Rows are points. The points of each table are mixes of a few directions, plus a little noise. How many directions does each table use, and how many do they share? Where both have some left over, give the other angles between the two spaces (their principal angles), to ten degrees, smallest first.

First:
[[-0.15  0.12]
 [ 0.74 -0.58]
 [-0.21  0.16]
 [-0.07  0.06]
 [ 0.03 -0.02]
 [-0.08  0.06]
 [-0.26  0.20]]
Second:
[[-0.49  0.38]
 [ 0.33 -0.26]
 [ 0.20 -0.16]
 [-0.04  0.03]]
Directions: first 1, second 1, shared 1

First:
[[ 0.34  0.11  0.51  0.22  0.25 -0.34]
 [-0.01 -0.04 -0.03 -0.06 -0.29  0.02]
 [ 0.20  0.18 -0.35  0.09 -0.13  0.17]
 [-0.49 -0.33 -0.36 -0.43 -0.58 -0.02]
 [-0.16  0.05 -0.28  0.03  0.67  0.02]
 [ 0.12  0.03  0.52  0.15  0.08  0.15]]
Second, 6 rows:
[[ 0.00  0.00  0.00  0.00  0.00 -0.01]
 [ 0.01 -0.01 -0.04 -0.02 -0.04 -0.10]
 [-0.07  0.06  0.24  0.14  0.23  0.60]
 [ 0.11 -0.10 -0.40 -0.23 -0.38 -1.00]
 [ 0.03 -0.03 -0.11 -0.06 -0.10 -0.27]
 [-0.09  0.08  0.31  0.18  0.30  0.79]]
Directions: first 4, second 1, shared 1

First (8 x 11):
[[ 0.18 -0.43  0.70  0.92  0.61 -0.92  0.82 -0.27  0.41  0.64 -0.22]
 [ 0.00 -0.01  0.01  0.02  0.00 -0.03  0.02  0.00  0.01  0.02  0.00]
 [-0.07  0.15 -0.25 -0.32 -0.21  0.32 -0.28  0.09 -0.14 -0.22  0.07]
 [ 0.00  0.00  0.00  0.00 -0.01  0.00  0.01 -0.01  0.00  0.01  0.01]
 [-0.09  0.20 -0.31 -0.41 -0.28  0.40 -0.36  0.12 -0.17 -0.30  0.10]
 [-0.09  0.18 -0.30 -0.39 -0.27  0.40 -0.34  0.12 -0.17 -0.27  0.10]
 [-0.03  0.09 -0.14 -0.19 -0.13  0.18 -0.15  0.06 -0.08 -0.13  0.05]
 [ 0.08 -0.17  0.26  0.36  0.25 -0.36  0.31 -0.09  0.16  0.24 -0.09]]
Second (11 x 11):
[[ 0.00 -0.31 -0.11  0.20 -0.26  0.18  0.11 -0.03  0.53 -0.26 -0.23]
 [ 0.24 -0.13 -0.03  0.04 -0.25  0.16  0.00  0.25  0.21  0.08 -0.39]
 [ 0.36 -0.17  0.09 -0.32 -0.40 -0.10  0.00  0.39 -0.13  0.34 -0.29]
 [ 0.03  0.09  0.36  0.35  0.29 -0.13 -0.33 -0.24  0.43 -0.54 -0.32]
 [-0.32  0.59  0.07  0.03  0.71 -0.13 -0.16 -0.26 -0.61  0.07  0.53]
 [ 0.35 -0.15  0.02 -0.14 -0.38  0.10  0.07  0.23 -0.02  0.30 -0.27]
 [ 0.16 -0.54  0.12 -0.44 -0.56 -0.39  0.11  0.17  0.14 -0.01 -0.09]
 [ 0.22 -0.03  0.03  0.44 -0.10  0.50  0.08 -0.37  0.37 -0.08 -0.23]
 [-0.34  0.03 -0.15 -0.07  0.17 -0.13  0.07 -0.05 -0.11 -0.10  0.35]
 [-0.14  0.24 -0.01 -0.20  0.22 -0.10  0.05 -0.16 -0.54  0.26  0.48]
 [-0.59  0.38 -0.38  0.12  0.57  0.03  0.01  0.08 -0.26 -0.08  0.45]]
Directions: first 1, second 5, shared 0; angles 70
